Each row of a before or after table is a point. One or more steps were done to the points. Then noise was added and the rows were shuffled. The steps act on how far a point lies along the listed directions, d1 being the first. Write out the steps. A step turns or swaps two directions, mirrors them in a line or flattens them onto one, adds a multiple of one to another, or multiplies one. Angles are multiples of 10 degrees, from the lower direction toward the higher: turns from -170 to 170, lines from 10 to 170 but not 90. Use the fewest steps. Two steps may share a direction if one is a turn and the other turns, adds or multiplies; they go together, in the order done. Otherwise the lowest direction goes first.

Directions:
(1): [47,3,59]
(2): [4,75,-6]
(3): [-59,7,47]
Before, 10 rows:
[[-46,24,17],
[20,-23,1],
[-22,32,-30],
[44,21,20],
[-67,42,-12],
[7,-7,-2],
[-63,45,1],
[35,43,-53],
[-15,2,15],
[44,19,28]]
After:
[[32,-22,18],
[-12,1,17],
[19,40,-75],
[85,24,71],
[89,22,87],
[8,-8,0],
[-56,28,-72],
[-61,24,0],
[-99,44,-43],
[-116,40,-72]]
Steps: multiply d1 by 2.5

Directions:
(1): [-36,4,9,-35,-64,54,41,-63]
(2): [19,5,27,-102,35,-25,39,20]
(3): [-3,22,-54,33,42,-24,87,-29]
(4): [36,27,88,36,-16,-47,17,-39]
(5): [-4,39,-16,5,-78,-30,32,74]
Before, 11 rows:
[[-34,8,60,-74,-71,41,-35,20],
[12,8,-20,6,35,-43,54,-7],
[17,8,104,16,-31,8,11,-38],
[-4,-66,10,-87,54,65,-68,-24],
[6,-16,9,-23,55,-2,35,-20],
[3,3,71,8,-102,41,-46,-7],
[-2,59,36,50,-40,-49,74,-58],
[-27,-6,-19,30,-46,36,14,-52],
[18,-8,59,-79,40,-1,37,-53],
[37,-32,-21,-30,36,9,-15,62],
[-23,-60,23,-115,29,64,-67,-38]]
After (11 x 8):
[[7,1,94,61,-35,23,-11,-59],
[15,37,63,50,-16,-53,3,-34],
[-14,3,-4,11,-69,13,-6,12],
[3,-27,6,28,52,11,-7,-27],
[-29,-52,-27,-12,7,80,-50,-45],
[-43,-53,-10,-40,-8,85,-62,-65],
[-2,13,64,-13,-104,38,-5,-15],
[28,-30,-32,-31,45,19,20,27],
[18,-7,-9,16,49,-38,10,-5],
[-36,0,58,-84,-45,53,-17,-24],
[8,-34,50,15,48,33,-37,-94]]
Steps: flatten d1 and d3 onto the line at 140 degrees; add -0.5 times d4 to d5; turn d2 and d5 by -60 degrees

Directions:
(1): [14,-91,35,-53,-28,59,-3,15,19,53,29]
(2): [9,-7,15,-27,-35,-65,-53,80,-20,18,-67]
(3): [45,52,-44,-27,-19,5,-66,-16,-47,44,67]
Before (12 x 11):
[[-11,15,-10,37,6,0,35,-8,-6,-32,-4],
[5,24,-23,7,-1,11,-15,-26,-19,1,28],
[24,-9,4,-6,-2,-5,-11,12,-12,19,-4],
[-13,5,26,15,26,-17,10,16,9,-13,-43],
[-19,-20,12,27,9,25,45,-29,29,-19,-7],
[3,63,-43,22,9,-27,-27,-23,-17,1,24],
[11,35,-35,13,-1,-32,-35,-3,-17,9,7],
[30,38,-22,-20,-13,-37,-59,11,-23,17,4],
[9,9,-8,-9,-5,11,-16,-15,-9,17,33],
[-1,41,-15,11,6,-34,1,14,4,0,-13],
[6,51,-21,24,-2,-18,-21,-14,-10,-20,8],
[15,59,-40,13,21,9,9,-40,-32,-9,17]]
After:
[[-1,65,-38,31,9,-20,-18,-29,-29,-23,11],
[8,103,-57,38,30,-28,8,-39,-42,-34,-4],
[-7,-11,1,20,-5,12,30,1,-2,-15,1],
[-11,-77,35,-7,-12,53,37,-12,37,13,4],
[-5,-42,45,-10,14,15,11,20,20,15,-24],
[3,82,-34,44,8,-39,-22,-18,-18,-38,-3],
[23,7,-4,3,4,-12,-9,6,-15,10,-7],
[3,84,-54,40,15,-59,-32,-13,-26,-19,-6],
[19,107,-53,25,13,-76,-52,-10,-35,-25,-10],
[2,50,-24,15,5,-18,-15,-19,-17,-8,18],
[-6,122,-65,56,25,-66,-28,-30,-29,-32,3],
[-2,47,-17,16,8,-35,3,9,3,-5,-12]]
Steps: add -1.5 times d3 to d1; multiply d2 by 0.7

Directions:
(1): [-7,-39,-28,-10,52,2,20,53,64,34,43,-9,-67,-30,7,1,-68,3]
(2): [-23,67,23,0,47,-21,53,-18,24,-50,17,14,35,-28,88,-25,-17,9]
(3): [-45,21,57,30,23,-15,-47,19,-8,66,-23,-24,-8,-46,38,75,30,3]
(4): [-78,-17,-28,23,-60,51,-22,-32,-5,-18,13,-58,-23,34,59,-4,-34,11]
(5): [-17,-49,-30,45,8,65,27,45,41,-8,-67,22,66,-23,13,-1,23,-28]
(6): [5,14,2,34,-5,-27,-19,-69,121,-9,-13,-2,5,31,-34,37,2,12]
Before:
[[-28,-78,-63,11,-71,48,24,-41,83,-40,-17,-5,-15,68,-22,-18,-37,-12],
[103,0,30,-51,65,-71,-1,96,-61,51,3,79,14,-73,-59,-15,28,-24],
[-73,-66,-49,22,-21,75,-2,32,-59,25,-11,-16,-25,-5,43,-5,-19,-24],
[-15,-57,-41,7,-66,69,-7,19,-91,-10,10,-10,6,26,5,-48,15,-10],
[-42,-37,-20,21,-55,52,-18,19,-71,0,-23,-3,29,19,10,8,11,-22],
[2,-6,9,26,-26,12,-7,-24,36,12,-2,2,8,5,-8,29,1,0],
[-5,10,-10,-19,-3,-17,-30,8,-40,46,73,-17,-98,-2,-30,27,-40,20],
[-58,71,21,6,18,14,47,-22,15,-52,-11,6,20,-34,82,-18,-8,13],
[-25,-49,-26,28,-67,22,-11,-28,14,-14,8,-41,-16,57,5,-22,-37,9]]
After:
[[-84,0,-7,33,-38,49,-12,0,-55,-16,-13,-15,46,0,77,11,0,-12],
[-87,-37,7,45,-57,64,-66,13,-76,48,-14,-53,-8,-8,52,32,33,3],
[55,11,31,-58,62,-44,24,103,-112,17,26,63,11,-84,25,-51,0,-24],
[-111,-33,-44,33,-13,75,14,-3,-29,-10,-1,-28,-10,0,107,-10,-37,-17],
[13,-19,-61,-19,-57,53,34,-22,1,-55,-7,15,-13,42,-57,-57,-21,1],
[17,16,16,18,-4,2,19,-21,41,-3,4,15,19,-8,11,16,-2,-1],
[-5,75,14,-7,41,-55,0,-33,43,8,76,1,-64,-13,9,25,-49,30],
[-63,-84,27,54,-47,27,-86,4,60,96,-72,-36,-44,6,-40,121,34,-15],
[-46,-37,25,58,-46,-6,-58,-26,37,48,-23,-55,-21,24,4,52,-1,14]]
Steps: multiply d3 by 2; turn d2 and d3 by -120 degrees; add -0.7 times d5 to d6; turn d4 and d6 by 30 degrees
